Rows are points. To make a cloud, some directions were put in groups of two or more. Within a group, all points are equally far from the middle, so they leave a hole (a ring in 2 directions, a hollow ball in 3). The other directions are filled evenly. Then the cloud was stretched, turned, moved and blurred a little. Count the holes, and give their numbers of directions, smallest first.
(in the rows, 128 means zero)

Cloud (14 x 2):
[[115  86]
 [190 161]
 [ 87 110]
 [167 172]
 [191 157]
 [189 139]
 [129 160]
 [190 161]
 [102  87]
 [188 137]
 [ 92 123]
 [190 138]
 [128 159]
 [152 100]]
Holes: 1 (2)

Cloud:
[[210 118 145]
 [ 94 116 119]
 [ 99  58  82]
 [123 128 117]
 [180 139  74]
 [ 91  92 138]
 [152  88 129]
 [134 117 133]
 [188 156 189]
 [181 159  79]
 [108 120  76]
 [139  91  65]
 [128  86  85]
 [195 147 179]
 [171 170 127]
 [ 95 152  79]
 [109 109 190]
 [142 103 161]
 [206 161  76]
 [101 120 110]]
Holes: 0

Cloud (30 x 4):
[[101  65  94 136]
 [168  81 152 132]
 [175 120 156 125]
 [131 118  82 142]
 [132 120 160 126]
 [ 61  70 110 189]
 [131  83  98 192]
 [129 166  79 159]
 [101 123 101 180]
 [113  92  92 158]
 [ 76  95  90 191]
 [193 136  85 145]
 [152  50  94 165]
 [127 121  84 170]
 [102 101 164 147]
 [ 79  89  81 172]
 [ 98  95 138 134]
 [113  92  75 150]
 [103  64 167 201]
 [154 133 137 134]
 [138  90 106 175]
 [ 89  80 144 195]
 [ 83 106 135 193]
 [183 173 103 186]
 [128 127 114 191]
 [109  83 160 217]
 [ 82  66 120 178]
 [149 156 106 151]
 [201 144  94 154]
 [127 128  79 145]]
Holes: 0

Cloud:
[[166 130 147  57]
 [113 170 107 126]
 [ 89  83 155 143]
 [135 174 138 114]
 [175  59 142 190]
 [ 76 151 124  95]
 [204 101 159 124]
 [121 180 114  91]
 [132 199 199 145]
 [171 123  66 128]
 [ 60 109 153 118]
 [182 145 121 109]
 [145  38 110 100]
 [135  63  81  74]
 [105 168 146   8]
 [151 108 132  63]
 [127 129 166  95]
 [166  58 130  78]
 [ 93 101 167 138]
 [131 158 143 136]
 [114 187 136  85]
 [ 71 165 104 136]
 [ 89 143 175 191]
 [109 120 169 111]
 [150 116  79  90]
 [124 137  97  91]
 [ 90 159 142 140]
 [163  54 160 167]
 [104 145 117 143]]
Holes: 0

Cloud, 56 rows:
[[ 83 109 166  85 154 128]
 [179 161  86 181 171  65]
 [ 98  65 152  52 155 123]
 [166 136  84 113 207  90]
 [118 133  70 162 183 121]
 [136 116 163 144 114  83]
 [ 71  75 156  90 102  88]
 [ 92 137 143 148  61 141]
 [140 119  45 174 152 120]
 [161  77  99  88 182  80]
 [124 113  96  43 157  98]
 [136 156 141 161 140  67]
 [138  60 126  80 171  87]
 [147 135  77 151  83 111]
 [ 88  80 135  38 129 127]
 [127 130  89 104  87 149]
 [115 146  89 212 152 141]
 [115 137 174 111 112  82]
 [156 123 119 125  85  97]
 [144 109  56 137 144 148]
 [143 113  97  45 169  94]
 [ 63 146 146 133  90 141]
 [123 117  78  70 174 112]
 [189 169  74 196 160  75]
 [123 141  92  71 146  71]
 [138 156  64 124  96 131]
 [194 118  75 143 159  72]
 [ 86 156 108 146 132  83]
 [111 126  79  90 104 136]
 [190 172  65 210 154  88]
 [113  87  96 152 100 118]
 [112 135 139 184  72 126]
 [127  89  66 127 151 135]
 [134  77  92  98 173  68]
 [157 134  88 149 194  61]
 [ 90 155 138 147  87 164]
 [146 177 138 172 116  86]
 [ 97  98 131 182 120 151]
 [ 88 174 110 180  97 121]
 [ 67  91 165  57 117 135]
 [150 171  54 135 113 140]
 [192 108  88 115 159 119]
 [199 124  68 151 165  80]
 [ 90  62 131  89 143 141]
 [144 179  55 159 101 117]
 [ 79  64 153 103 123  87]
 [107 126  94 168 180  97]
 [ 93  88 148  40 110  85]
 [168  89 110  68 174 103]
 [117 152  72 173 166 146]
 [116 107 124 169  77 126]
 [112 137 139 130  63 150]
 [158 179  52 194 108 103]
 [106 165  76 188 123 100]
 [ 73 148 145 145  75 146]
 [170 178 100 185 156 145]]
Holes: 3 (2, 2, 2)

Cloud (71 x 8):
[[124  78 151 105 218 106 113 127]
 [200 155 151 139 135  97 127 116]
 [119 137 104  85 144 125 175 120]
 [127 138 163  63 196 140 154 176]
 [135 141 171 147  75 139 100 132]
 [144 114 164 106 181 189 183  72]
 [104 124  80 207  89 129 172 126]
 [177  92 153 137 179 142 106 154]
 [122 108 143 131  86  56 175 137]
 [126 137 183  92 183  83 136 174]
 [116 191 145 120  67 147 144 119]
 [ 83  90 110 216  28 114 155 141]
 [159  99 178 116 166  53  84 184]
 [119 146 132 160  92 105  68 143]
 [ 77 145 102 135 114  54 162 159]
 [128 130 160 124 222 218 138 112]
 [117 113 211 142 119 150  94 110]
 [ 50 151 177 139 170 181 129  88]
 [107 102 182 108  99  71  75 162]
 [157 103 139 149 135  50 144 149]
 [155 132 153 183 158 147 152  80]
 [120 156  72 160 127 188 195 126]
 [169  95 109 146 158 128 119 226]
 [190 143 101 143 120 141  99 134]
 [152 164 166  89 138 103 179 125]
 [ 79 149 168 160 162 162 122 154]
 [185  78  45 109 160  86  96 154]
 [173 171 110 149 184 157 118 121]
 [127 133 101 229  63 175 178 110]
 [139  95 194 139 137 130 120 156]
 [ 85 123  92 174 127 192 139 157]
 [ 70 200 166 150 145 168 177 121]
 [105 106 160 167  45 140 148 120]
 [167 107 125 173  84 145 120 120]
 [154 134 176  84  89  39 106 146]
 [ 98 124 163 127 146 173 213 103]
 [167 102  93 152 165 176 110 180]
 [129  78 195 124 146  80  86 150]
 [124  73 191  92 157 100  92 124]
 [126  93  72 195 120 188 137 154]
 [150 128 152 155 191 190 167 153]
 [158  86 185 106 137  84  81 141]
 [ 73  80 120 169 194 172 133 141]
 [177  80  55 154 127 129 152 154]
 [170 186 117 140 156 176  99 162]
 [126  86 127 190  93 153 107 147]
 [183 101 102 173 117 107 129 195]
 [104 122 138 152 124 108 162  63]
 [159 114 173  69 144 136 122  70]
 [ 63 109 142 191  37 110 140 177]
 [158 104 202 105 158 100 103 121]
 [ 80 122 113 108 123 104 157 108]
 [ 84 145 141 114 162 235 124  97]
 [ 79 133 140 144 107 236 180 137]
 [170 134  92 143 174 104  96 180]
 [ 96 176 135 131 117 208 133 128]
 [184 110 100 116 195 154 129 228]
 [130  82 172 100 147 174 167 159]
 [ 67  73 111 163  54 136 200 121]
 [149 113 115 142 186 134  67 163]
 [ 66 161 150 132 145 114  75 155]
 [117  93 145 178 159 150 143 193]
 [ 57 119 103 179 153 207 204 120]
 [121 114 193  87 152 155 153 108]
 [ 82  98 159 139 142 160  74 123]
 [159  93 106 103 208  87 116 122]
 [182 135 147  61 134 168  83 134]
 [ 93  75 156  94 211  95 113 123]
 [165  88 178 169 125 145 114 122]
 [156 142 137 135 135 136 195 103]
 [126 115 130 137 164 147 198 110]]
Holes: 1 (4)

Cloud (91 x 9):
[[158 183 164 124  98  96 123 142 144]
 [120  92  76 114 125 175 124  54 135]
 [141 107 135  74  64 126 153 117 144]
 [ 80  94 126 185 161 175 107  76 186]
 [166 159 202  79 142 151 126 117 110]
 [103  92 166 120 116 152 107 212  91]
 [153 176 127 120 179 168  90 164 107]
 [129  71  72 128 112 144 155 107 173]
 [ 90  47  79 149 183 110 110  89 165]
 [116 147 177  95  84 115 115 104 152]
 [116  56  96  82 130 168 130  83 158]
 [ 95 146 151 144 162  90 160 137 155]
 [133 121 121 152 127  80 120  82 190]
 [ 86 161  43 129 156  93 189 148 137]
 [180 133 143 148 144 138  68  91  93]
 [125  85 198 214 111 169  74 110 100]
 [109  56 166 160 187  82 113 181  99]
 [111 122 153  97 170  63  86 175 136]
 [ 97 137 156 185  60 165 125 100 169]
 [169 183 127 133 165 141 125 140 101]
 [162  88 164 169  96 160  52 111 116]
 [ 69  19 107 140 144 140 187 110 119]
 [180 129  91 124 159 133 148 186 145]
 [ 97 152  58 152 163  87 178 120 140]
 [154  83 227 180 145 195  86 102 140]
 [ 80 104 151  96  96 100 115  65 105]
 [212 143  98 120 145 156 134 129  99]
 [163 132 156 126 170  77 162 163 102]
 [152  22 172 174 149 133 133  88 127]
 [165 168 150  61 140 159 153 204 128]
 [ 60 118 152 105  90 151  87 136 148]
 [140 100  85 142 159 142 132 115  92]
 [191 172 126 112  98  91  96  85 156]
 [160 147 224 164 134 180  98 113 131]
 [136 110 170 101 173 146 150 145 174]
 [144 112 174 123 147 173 183 178 147]
 [ 97  84 147 150 129 198 115 191  87]
 [179 104 143 150  93 216  94 143 100]
 [ 90 168  79 110 121  47 103 163 122]
 [ 97  58  67 104 107 129 170 116  87]
 [ 71 127  29 107 149  78 113 191 167]
 [108 173 156 111  86 168 126 164 158]
 [123  91 112 126 179 129 152 200  70]
 [137 128 170 110 110 136 120 231  67]
 [ 86 135 110 131  68 149  99 109  87]
 [152 181  80 116  78  93  99 100 149]
 [ 87  75  98 120 167  71 189 121  95]
 [116 142 157 182  50 171 111  89 110]
 [140  84 174  96 180 159 147 191 140]
 [167  62 173 177 141 118  66 140 157]
 [160 130 148 138  56 169  74  59 147]
 [191 154  85 127  91 153 136 142 108]
 [191 153 130 118  91 143 171 173 137]
 [111 115 165 185 165 155 108 103 211]
 [ 93  54  76 136  90 145 132 111 111]
 [175 148 112 109 106  76 108 176  95]
 [136 144 185 178 157 221 135 200 140]
 [ 79 169 113  92 139 155 165 139 154]
 [169  78 166  78  76 161 113 139 104]
 [114 125 169  79  95 158 106 175 119]
 [111  95 155  88 131 187 149 149 148]
 [174  90 219 190  69 183 102  70 115]
 [163  72 145 167 118 109  81 170  96]
 [120 185 122 162  87 126  82 108 149]
 [176 110 201 177  75 197  63 113 128]
 [168  63 169 186 141 136  73 110  92]
 [140 167 112  71 143  53 123 112  85]
 [144  66 185 199 154 159  75 100 176]
 [111 101 178 140 115 139 176  57 144]
 [203  59 142 162 146 155 139  87 101]
 [103  23 132 154 150 102 170  73 150]
 [111 164 170 154  67 113 162 141  83]
 [120 188 153 150  89 116 137  68 115]
 [128 189 149 144  82  89 154  99 112]
 [161 116 127 119 157  81 185 121 130]
 [179  65 157 134  79 128 147 149 114]
 [122  83 110 205 114 173 113 165 162]
 [150 206 150 129  72 142 117 158  90]
 [204 124 160 119 158  94  85 131 157]
 [152 177 102 108 131 140 115 221  81]
 [154  92 214 137  76 135 147  84 115]
 [146 103 176 123  80 207  68 139 103]
 [ 86 103 150 114 171 154 158 149 185]
 [120 125 112 183  45 150 125  61 133]
 [194  91 201  96 134 116 134 104 121]
 [105  44 148 134 141 123 116  64 110]
 [206 105 167 137 100 131  75 111 153]
 [129 192 121  68 100 147 158 171 125]
 [ 74 146 120  96 182  89 113 138 114]
 [129 164 141  82 178 127 135 170 100]
 [156 125 202 140 114 149  73 130 193]]
Holes: 2 (2, 4)
